Every row gives one point. Before rounding, the points of a table are all equally far from one centre. They may lie mostly on one side of it. Where is the centre, to within rounding?
(in the rows, 128 means zero)

Points (9 x 3)
[[129 165 110]
 [127 154  96]
 [115 132  88]
 [150 146  86]
 [209  90 129]
 [156 171 162]
 [146 157  95]
 [156 171 118]
 [ 83 112 130]]
Centre: [148 110 140]

Points (14 x 11)
[[160 132 187 122 102 139 136 150 155 167 147]
 [169 173 149  81 130 137 165 104 152 142 103]
 [120 181 134 102 142 135 165 170 133 125  92]
 [163 135 132  82 126 124 200 109 150 175 155]
 [137 142 144 130 107 125 197 156 142 117  81]
 [138 142 199  88 136 147 184 150 118 189 136]
 [140 158 155  90 124 156 191 113 162 166  91]
 [137 158 164 101 148 140 197 101 174 133 125]
 [139 123 186  93 162 138 150 126 155 134 112]
 [146 180 154 141 140 145 212 147 150 141 120]
 [149 155 119 119 105 136 194 103 114 145  89]
 [171  97 144 106 125 122 200 120 104 121 147]
 [162 157 166  86 146 144 195 126 177 136 123]
 [122 187 152  92 145 135 167 115 167 122 128]]
Centre: [135 141 148 106 120 142 171 139 126 141 136]

Points (30 x 24)
[[ 77 121 127 169 125  98 133 162 159 124 144 131 164 157 134  94 138 141
  162 163  77 178 115 129]
 [100  78  68 145 174 116 144 182 129 143 145 131 144 150 102 144 151 168
  158 178 107 144 110 113]
 [ 77 117  49 112 124 104 137 169 139 141 197  78 127 166  94 130 141 158
  161 154  92 135 128 109]
 [103 100 110 160 154 105  91 138 132 153  94 134 152 116 101  96 115 170
  150 157  74 162 107 110]
 [ 49 130 102 137 124 115 121 202 163 159 143 105 128 148  75 136 123 167
  142 158  60 157 132 127]
 [100 121  95 135 146  76 146 156 182 167 125 129 124 131  79 110 123 177
  159 173  89 175 122  98]
 [ 71 135  99 102 161  93 130 161 129 132 148  90 153 137 108  93 117 202
  149 181 107 119 126 115]
 [ 79 123  69 152 140 107 136 161 134 144 156 114 188 181  85 142 150 135
  149 180  95 156 134 138]
 [ 94 102  58 148 140 137 118 158 166 122 160 116 106 129 131 117 127 184
  129 185 103  97 127 107]
 [108  78 108 148 139  94 123 160 145 154 163 137 188 164 109 124 108 161
  189 151  97 127 110 142]
 [ 66 119 106 134 124  59 117 154 157 134 168 118 176 137 100 145 108 116
  145 172  74 150  89  94]
 [ 94 141 130 154 106  96 161 219 146 192 166 108 162 109 148 120  91 146
  149 164  77 145 137 107]
 [118  96  84 150 140  96 129 192 156 143 112 116 184 118 104 152 141 188
  150 182  81 151 113 120]
 [148 128  72 153 133 112 130 187 170 165 150 139 133 115 138 116 100 177
  164 171  56 155 133 134]
 [ 90 122  92 103 127 109 153 182 128 134 143 109 157 115 139  89 141 192
  141 159 139 163 102  91]
 [ 73 106  92 134 134  97 107 214 109 135 121 106 173 147  87 122 116 162
  130 153  80 182 150 135]
 [ 68 116 120 135 149  90 122 174 128 137 180 127 154 145 127 107 104 148
  146 206 102  92 135 103]
 [ 87 129 139 150 117  94 121 170 143 172 170 123 141 127  93 108 113 182
  171 182 123 135 118 110]
 [ 81 102 119 175 162 149 145 183 153 158 154  91 134 124 118 123 125 121
  160 149  78 182 138 101]
 [ 98  76  81 138 119 107 156 151 146 183 100 104 139 165 150 127  75 131
  154 181  89 148 124  83]
 [107  92  84 157 137 120 147 174 128 150 118 129 123 135  96 155 118 124
  147 196  52 172 139  82]
 [ 66 108 100 134 101  83 103 168 150 158 146  93 189 115 126 143 136 162
  143 178 100 182 141 129]
 [ 90  91 118 155  95  98 155 221 135 165 115 115 180 151 138 109 115 168
  121 164  97 125 172 127]
 [ 71  66 134 124 155 111 154 188 154 165 148 126 129  95 107 111 128 137
  133 175  93 150 121 123]
 [ 80 118  90 137 153  76  95 157 144 127 144  97 135 110 112 116 110 155
  198 181  98 148 137  87]
 [ 83 153  95 129 174 130 161 144 168 140 147 106 138 140  98 110 128 172
  139 172 128 155  99 116]
 [ 93  98 124 129 121 125 151 195 154 145 168  93 175 161  83 108 117 156
  142 189 112 154 153 108]
 [121  98  84 143 140 149 142 149 154 125 123 133 193 115 121 100 132 173
  173 171  75 137 113 106]
 [ 73  71 115 164 137  93  86 163 160 128 131 136 148 146 112 114  97 158
  154 163 109 160 130 112]
 [ 97  97 119 137 134 126 125 165 145 128 142 100 138 141  72 112 152 171
  190 150  79 143 123 144]]
Centre: [108 124  93 130 125 106 138 159 136 145 135 115 146 126 121 130 113 135
 131 133  98 128 141 113]
